Every row gives one point. The points of each table are mixes of a few directions, plus a little noise. How many directions does each table use, and how many do they share? Where both have some left over, give the other angles between the two spaces (their principal angles), to ten degrees, smallest first.
In the rows, 128 means zero.

First:
[[151 100 126]
 [138 115 127]
 [156  94 125]
 [125 132 128]
 [ 64 205 136]
 [133 122 128]]
Second:
[[ 77 122 115]
 [ 85  69 102]
 [113 160 134]
 [140 115 127]
 [177 163 148]
 [163 130 136]
 [141 137 133]]
Directions: first 1, second 2, shared 1

First:
[[121 137  99 113 117 133]
 [130 116 121 138 129 127]
 [131 109 112 143 128 126]
 [111 149  58  92  98 140]
 [140 106 166 158 146 120]
 [145  67 115 186 139 117]
 [133 148 204 125 149 124]
 [112 192 150  69 119 139]]
Second (7 x 6):
[[102 123 109  92 126 132]
 [ 78 140 125 135 128 121]
 [202 127 177 144  92 162]
 [172 142 147 141  96 152]
 [146 112 154 135 135 129]
 [124 136  77 140 164  93]
 [ 71 116 108 109 156 107]]
Directions: first 2, second 4, shared 1; angles 60

First:
[[136 136 134 129 132 120 127 135 134]
 [ 96  97 102 125 112 163 132  97 102]
 [106 107 110 126 117 153 131 106 110]
 [104 106 110 126 117 153 131 105 109]
 [119 119 121 127 123 138 129 119 120]
 [ 94  96 101 126 111 165 132  95 100]
 [186 183 174 132 157  65 121 184 175]
 [184 181 172 131 156  68 122 182 174]]
Second (7 x 9):
[[117 123 119 123 112 135 133 113 119]
 [130 129 130 129 131 127 127 131 130]
 [110 120 113 120 101 139 136 103 112]
 [ 73 105  84 104  47 162 151  53  82]
 [156 140 151 140 169 111 116 166 152]
 [135 131 133 131 138 124 125 137 134]
 [175 148 166 149 198  99 108 193 168]]
Directions: first 1, second 1, shared 0; angles 30

First (9 x 11):
[[127 128 129 128 129 128 129 128 128 128 128]
 [147 130 113 124 119 125 114 131 129 134 133]
 [201 135  67 113  93 116  73 140 134 150 147]
 [109 126 144 132 137 131 142 125 127 122 123]
 [117 127 137 130 133 130 136 126 127 125 125]
 [  7 116 228 153 187 147 218 107 119  92  97]
 [141 129 117 125 122 126 118 130 129 132 131]
 [123 128 132 129 130 129 132 127 128 127 127]
 [180 133  85 117 103 120  89 137 132 144 141]]
Second (10 x 11):
[[131  79 130 126 107 123 128 146 125 125 160]
 [139 119 116 114 142 151 101 154 133 103 147]
 [ 26  94 141 144  75 124 163 122 104 107 138]
 [167 110 152 129 149 114 143 126 137 150 130]
 [122  87 177 135 151 121 166 130 131 132 135]
 [206 148 128 115 180 135 105 136 149 140 123]
 [165 127 120 121 135 127 113 135 134 135 135]
 [113 134 121 135 101 116 135 115 121 139 122]
 [127 233  77 123 137 147  86 107 130 121  81]
 [ 85 150 121 138 103 122 139 108 117 129 110]]
Directions: first 1, second 4, shared 1

First (10 x 14):
[[139 137  93 122 107 118  90 107 128 136 114 146 138 117]
 [ 78 157 117 189 150  31 170 171 129 164 126 125 134 181]
 [135 136 148  92 152 155 156 124 155  64 153 134 120 109]
 [160  88 141 123 106 167  96 104 105 151 124 117 130 119]
 [136 134 169  83 168 167 180 128 165  39 168 131 115 108]
 [106 167  85 102 104 159  98 139 128 134  88 138 119  95]
 [132  73 165 188 122 106 133 140  86 205 130  93 134 174]
 [144 127 112 122 117 123 105 108 129 125 127 140 135 121]
 [109 138 117 124 112 156 115 146 114 154  99 119 118 116]
 [142 122 133 134 141  98 137 113 140 108 151 137 137 140]]
Second, 10 rows:
[[123 119 111 109 131 163 165 134 160 126  75 125 104 124]
 [150 106  97 177  67 100 166 117 145 159 150 152 148 175]
 [ 58 148 160 111  98 118  95 100 157 158  73  91 105 164]
 [163 105  77 156  96 129 121 129 110 170 114 148 142 127]
 [ 70 182 156 119 139 144 122 175 105 119 148 110 118 111]
 [ 98 134 166 108 136 115 118 102 154 113 118 107 117 147]
 [170 122  93 158 124 127 120 153  82 141 165 153 154 105]
 [184 112 102 121 171 149 120 144  92 109 142 148 139  77]
 [131 127 132 118 145 144 168 140 147 100 133 131 119 124]
 [134 125 185 102 174  93  84  84 127  85 162 114 135 127]]
Directions: first 4, second 5, shared 2; angles 50, 90

First (11 x 18):
[[114 138 140 131 134 125 155 127 127 115 113 123 128 131 130 125 123 142]
 [191  85  73 113 100 142   7 132 133 187 193 149 130 115 120 141 149  63]
 [ 72 166 177 141 153 115 235 124 123  75  70 109 126 139 135 116 109 185]
 [137 122 120 126 124 130 111 128 129 136 137 131 128 126 127 130 131 119]
 [105 143 148 134 138 123 171 126 126 107 104 121 127 133 131 123 121 151]
 [165 102  96 119 112 137  57 131 131 163 166 140 129 120 123 136 141  90]
 [132 126 125 127 126 129 121 129 128 131 132 129 128 127 128 129 129 124]
 [142 118 115 124 122 131 100 129 129 142 143 133 129 125 126 131 133 113]
 [113 138 141 132 135 125 157 127 127 114 112 123 127 131 130 125 123 143]
 [130 126 126 127 127 129 123 128 128 130 130 129 128 127 128 129 129 126]
 [106 143 147 133 137 123 170 127 127 108 105 121 127 132 131 123 120 150]]
Second, 9 rows:
[[139 128 118 141 123 130 105 120 116 140 142 130 108 135 121 119 136 104]
 [139 139 138  97 149 114 180 156 150 108 107 108 151  94 162 168 132 169]
 [122 106 117 118 117 127  84 105 131 123 152 130 119 143  99 112 134 118]
 [164 135 132 115 152 114 139 156 145 120 154 112 118 115 143 174 154 133]
 [122 136 104 173  94 151  95 102  80 176 105 154 111 136 126  73 108  77]
 [117 126 131 177 113 150  97 115 102 156 144 157 112 168 102  94 115  82]
 [119 151 149 137 148 114 173 128 125 100 119 110 106 135 131 134 136 146]
 [118 116 141 107 131 135 147 151 154 125 117 136 178 117 138 147 110 156]
 [115 115 121  85 126 117 134 120 147 104 112 114 150 107 130 131 127 164]]
Directions: first 1, second 5, shared 1

First (9 x 24):
[[109 115 117 144 133 136 118 136 137 181 154 138 137 117 118 159 140 142
   99 153 119 127 149  97]
 [114 168 134 133 130 120 114 162 114 144 138 132 140  93 113 132 182 134
  104 144 124 117 120  92]
 [163 160 127 128  88 136 124 134  92  67 103 125 114 134 141  90 130 119
  149 110 143 152 110 134]
 [129  55 149 121  93 140 184 103 172 110 110 130 136 167 105 129  75 107
  142 112 117 135 179 160]
 [146 147 105 123 155 127  54 113 101 208 191 123 107 114 163 185 139 155
   74 165 165 131 115 106]
 [123 174 163  91 166  90  98 138 122 162 160 111 130  91 128 156 177 125
   87 144 152  92  99 125]
 [104  90 100 153 153 138 177 114 152  78  74 136 133 161 129  79  79 125
  205  93  87 130 123 161]
 [142 125 122 124 129 131 103 117 120 155 152 125 118 131 142 152 122 135
  107 141 145 135 130 125]
 [125 119 136 135 104 133 181 135 138  48  69 131 137 145 112  70 111 108
  185  91 102 134 128 151]]
Second:
[[128 150 175 108 184  89  94 130 157 161 168 135  94 164 102 180 169  87
  113 121 154  91 135 152]
 [156 138 150 169  75 116 148 144  95  86  86 130 129  61 108  79 153 159
  116 156 142 156 122  92]
 [147 125 121 166  65 138 158 138  92  83  81 126 145  66 127  70 126 169
  127 150 125 164 120  92]
 [115 123 117 109 153 134 119 120 144 148 147 127 127 159 137 151 116 114
  134 115 121 115 131 145]
 [147 156 187 137 145  84 109 141 132 131 137 136  97 116  91 144 183 111
  105 141 163 113 130 126]
 [132 125 121 138 108 134 138 130 117 115 114 127 135 111 131 110 123 141
  130 133 124 140 126 118]
 [ 82  95  57  75 173 177 121 100 162 173 167 120 151 212 179 170  57 107
  160  87  85 109 133 169]
 [117 113  95 122 120 152 138 121 126 127 124 124 145 136 149 121  97 137
  141 120 109 136 127 130]]
Directions: first 5, second 2, shared 0; angles 40, 40

First, 10 rows:
[[124  76 154 149 144 105 160 141 106 114 112 117 167  74 113 142 127 123
  137 148 131 129 161  68 142 123 138 133  92 129 127  67]
 [106  98 135  84 111 148  90 136 141 121 133 159 126 134 129 138 111 141
  126 144  94 123 112 127 121 121 129 125 179 127 144 125]
 [142 150 101 107 136 118 114 136 129 125 103 121 129 135 132 139 121 140
  150 109 144 130 126 117 129 115 117 131 134 130 129 148]
 [140 138 126 120 145 102 135 143  97 124 103  95 123  92 135 121 113 124
  147 126 167 118 140  95 148 123 139 141 126 136 116 140]
 [138 183 172 211 111 134 135  52 163 144 237 146  81 127 147  56 215  79
   39 120  96  85 140 176 134 192 105 160 126  96 178 176]
 [ 95  95 125 114 105 173 141 140 139 140 122 146 136 186 111 150  96 143
  138 149 103 168  94 194  95 120 148  79 122 140  89  93]
 [115  93 134 139 114 131 102 140 135 144 152 146 110 148 115 139 127 118
  112 131 123 158 121 135 120 111 160 119 107 134 117 130]
 [121 124 120  95 126 127 108 150 114 132 111 121 112 131 131 131  99 133
  143 132 146 133 116 128 132 113 148 124 150 140 111 148]
 [133 107 120 143 128 113 104 136 138 135 137 143 125 134 117 148 139 124
  125 114 132 152 137 105 126 106 140 134  97 129 133 128]
 [160 215  95 115 158 127 191 104 121 102  71  86 170 120 149 114 131 155
  168 107 144  86 136 138 132 157  57 132 148 119 135 125]]
Second (10 x 32):
[[136 104 148 124 134 103 116 103 163 124 141 139 132 140 127 147 148 110
  164 145 138 160 152  48  81  84 129 124 131 117 150 123]
 [134 105 145 119 137 108 116 108 152 126 134 138 130 135 125 145 142 115
  161 143 141 155 144  64  90  95 132 126 132 116 145 124]
 [117 159 108 100 145 154 128 123  76 131 112 131 152 131 115 143  76 182
  138 122 135 104 106 202 165 169 110 135 134 139 134 130]
 [122 176  95 178  90 165 164 180 101 126 130  97 112 115 148  76 123 133
   31  92  83  69 106 249 206 185 119 124 113 159  87 137]
 [134  84 149 133 123 107 119 145 160 135 122 126  94 106 131 110 175  73
  123 133 137 151 130  72  98 106 168 130 126 102 106 128]
 [128 124 127 133 124 130 130 141 128 131 124 123 117 118 130 116 136 117
  114 124 126 124 122 137 134 135 138 129 126 125 115 130]
 [139 135 137 159 113 110 136 102 171 112 164 131 141 158 142 138 147 119
  134 136 109 143 166  69  99  83 100 113 123 143 159 124]
 [123 171 106 143 118 150 145 130 104 121 136 121 146 141 134 125  99 163
  103 115 107  97 124 194 168 154  97 124 124 155 133 130]
 [117 125 120  87 151 144 117 139  83 141  94 132 127 107 110 133  98 151
  141 125 152 118  95 179 150 167 145 142 136 115 112 131]
 [131  97 146 103 146 109 109 109 142 131 123 142 128 128 118 148 137 117
  172 145 152 158 135  68  89 102 142 131 135 108 141 124]]
Directions: first 6, second 3, shared 0; angles 50, 50, 50

First, 11 rows:
[[122 118 138 130 137 115 113 141 108 138 139 129 134 130 104 134 137 131
  136 130 127 117 136 124 114 130 133 117 126 116 116 130]
 [136 142 113 127 116 147 149 109 156 114 112 127 118 127 164 117 115 125
  118 124 128 143 117 135 149 126 121 145 128 147 143 122]
 [139 146 109 125 110 154 158 103 168 111 107 126 115 126 176 114 109 124
  113 123 129 150 114 135 158 123 117 150 129 154 150 121]
 [127 127 129 128 130 126 125 130 125 129 130 127 130 128 126 130 129 129
  129 129 128 126 128 127 127 129 128 127 127 127 127 130]
 [139 145 111 126 110 153 157 103 166 111 108 125 116 125 174 115 110 122
  113 123 130 149 113 135 155 124 116 150 129 152 150 122]
 [109  97 163 132 159  82  74 174  57 159 165 133 151 133  44 152 160 138
  155 137 125  90 156 115  75 135 146  87 126  82  88 140]
 [107  90 167 134 165  74  67 181  46 163 171 134 152 133  30 156 167 139
  160 138 126  85 159 113  68 135 150  83 125  76  83 142]
 [120 117 139 129 139 113 110 144 103 139 140 130 135 130  99 136 139 130
  138 132 126 114 137 123 109 130 135 116 126 111 115 131]
 [131 132 124 126 124 133 134 123 137 125 123 127 126 128 137 124 124 127
  125 127 128 133 124 129 135 128 127 133 128 134 133 126]
 [156 175  79 122  82 195 204  62 230  84  75 120  97 122 249  94  81 114
   88 115 132 181  89 149 202 118  99 185 132 195 184 110]
 [123 120 136 129 136 117 115 140 110 136 137 129 133 129 107 135 135 131
  135 130 128 118 134 124 114 129 133 118 128 116 119 132]]
Second:
[[142 107  85 213 136 144 123 160 136 112 137 151 121 115 101 113 108 111
  115 144 155 136 167 104 133 110  76 121  99  98 181 121]
 [119 101 128 113 132 138 141 143 140 114 139 131 125 128  98 140 133 132
  125 123 128 154 132 122 150 119 121 126 124 136 144 157]
 [133 154 148 133 129 110 112  82 136 169 103 126 128 124 163 120 133 125
  131 137 125 106 148 131 115 156 122 115 121 107 118 116]
 [156 164 119 166 138  91 106 116 145 160  86 126 130 119 149 118 137  83
  130 126 130 101 144 107 103 124 120  98 145 103 158  56]
 [112 143 143  72 134 144 140 167 110  89 132 110 121 144 109 159 131 143
  126  93  98 156  85 125 120  97 137 124 161 172 103 100]
 [102 129 118  95 104 184 147 179  47  53 189 117 128 152 136 126  92 194
  129 120 119 130  56 170 111 112 163 191 136 184  40 148]
 [112 136 150 118 133 149 126 116 124 130 129 129 115 132 132 140 121 155
  122 125 116 143 142 127 127 138  96 122 110 128 110 140]
 [142 119 139  74 117  71 135  92 155 165 108 113 154 126 142 122 167  92
  149 128 129 100 100 143 141 143 212 131 168 135 134 140]
 [114 102 134 107 119 143 140 121 124 122 151 131 131 130 122 128 126 153
  129 136 132 137 125 145 147 141 139 149 114 136 112 184]
 [127 132 129 152 151 140 123 149 150 122 111 136 110 124  96 148 127 117
  113 114 120 162 162  92 131 106  64  91 117 117 168 100]
 [149 120 113 166 115  96 117  84 141 171 122 137 145 115 161  92 132 105
  138 162 156  84 147 143 130 162 156 140 114  93 140 148]]
Directions: first 1, second 5, shared 0; angles 90

First (8 x 32):
[[133 106  99 124 146 161 172 162 137 166 137 154 123 138 118 147 104  71
  138 136 133 102 124 111 119 129  97 125 162 155 176 163]
 [137 112 128 149 140 143 147 137 139 144 115 148 130 147 126 136 144 102
  115 137 121 113 130 109 141 119 103 125 140 146 134 137]
 [123 153 126 107 117 106  97 123 129 123 150 110 131 130 130 116 119 156
  135 125 142 141 134 158 114 131 146 139 106  99 135 116]
 [127 103 142 149 132 145 153 118 114 112  96 136 122 107 130 137 140 118
  124 123 107 126 118  96 145 131 127 112 146 157  96 130]
 [112 149 131  97 109 108 103 112 106  98 143  96 122  91 132 116 104 169
  150 112 135 152 122 153 110 145 170 129 111 104 112 114]
 [139 121 153 167 132 123 119 112 140 121  98 138 137 152 133 125 176 136
   97 136 111 127 135 111 158 111 112 126 118 134  95 112]
 [109 149  95  66 116 123 124 144 109 130 177 103 116  92 123 125  58 134
  174 113 155 138 120 164  82 154 162 134 130 107 171 143]
 [142 131 150 165 132 116 108 116 150 130 108 138 142 168 132 122 180 138
   93 141 118 126 142 122 155 106 107 134 109 123 106 109]]
Second, 11 rows:
[[110 125 132 155 135 128 135 124 119 118 105 118 136 129 135 132 148 126
  122 136 124 139 125 118 151 134 129 101 115 119 114 126]
 [140 132 132 124 126 122 119 126 137 130 127 129 129 138 131 128 136 136
  122 122 127 124 128 130 122 115 132 138 122 127 125 123]
 [115 126 139 165 136 121 128 118 125 114  90 113 142 140 141 134 170 135
  113 136 120 140 125 116 158 121 132  97  99 112 103 120]
 [121 130 139 153 131 120 122 118 128 116 102 117 138 138 138 129 160 138
  116 133 123 137 127 122 148 122 134 110 105 114 107 119]
 [131 141 131 104 114 118 106 121 126 124 159 129 121 116 119 112 104 146
  135 125 133 133 137 148 114 138 131 153 137 125 130 118]
 [143 131 135 130 128 120 119 124 140 129 116 128 132 145 135 131 148 138
  117 122 126 124 127 127 125 108 133 133 114 125 119 121]
 [113 124 129 147 134 130 136 127 120 121 113 121 133 125 132 131 140 123
  125 135 125 136 126 120 145 134 127 108 121 122 119 129]
 [101 134 136 146 125 120 119 115 111 108 125 113 133 113 128 118 134 140
  127 140 126 150 133 132 151 149 131 110 118 111 110 118]
 [209 115 112  79 133 141 140 158 180 179 130 164 118 178 131 155 123 107
  123  92 131  69 115 119  66  59 123 180 145 169 169 150]
 [112 118  87  62 119 165 160 158 102 153 219 156  95  64  87 118   7  81
  183 132 146 117 134 145  86 189 105 160 217 167 197 165]
 [113 133 135 141 126 122 121 119 120 116 124 119 131 122 129 122 136 138
  125 134 127 141 131 130 143 138 131 118 120 116 114 121]]
Directions: first 3, second 3, shared 1; angles 40, 60
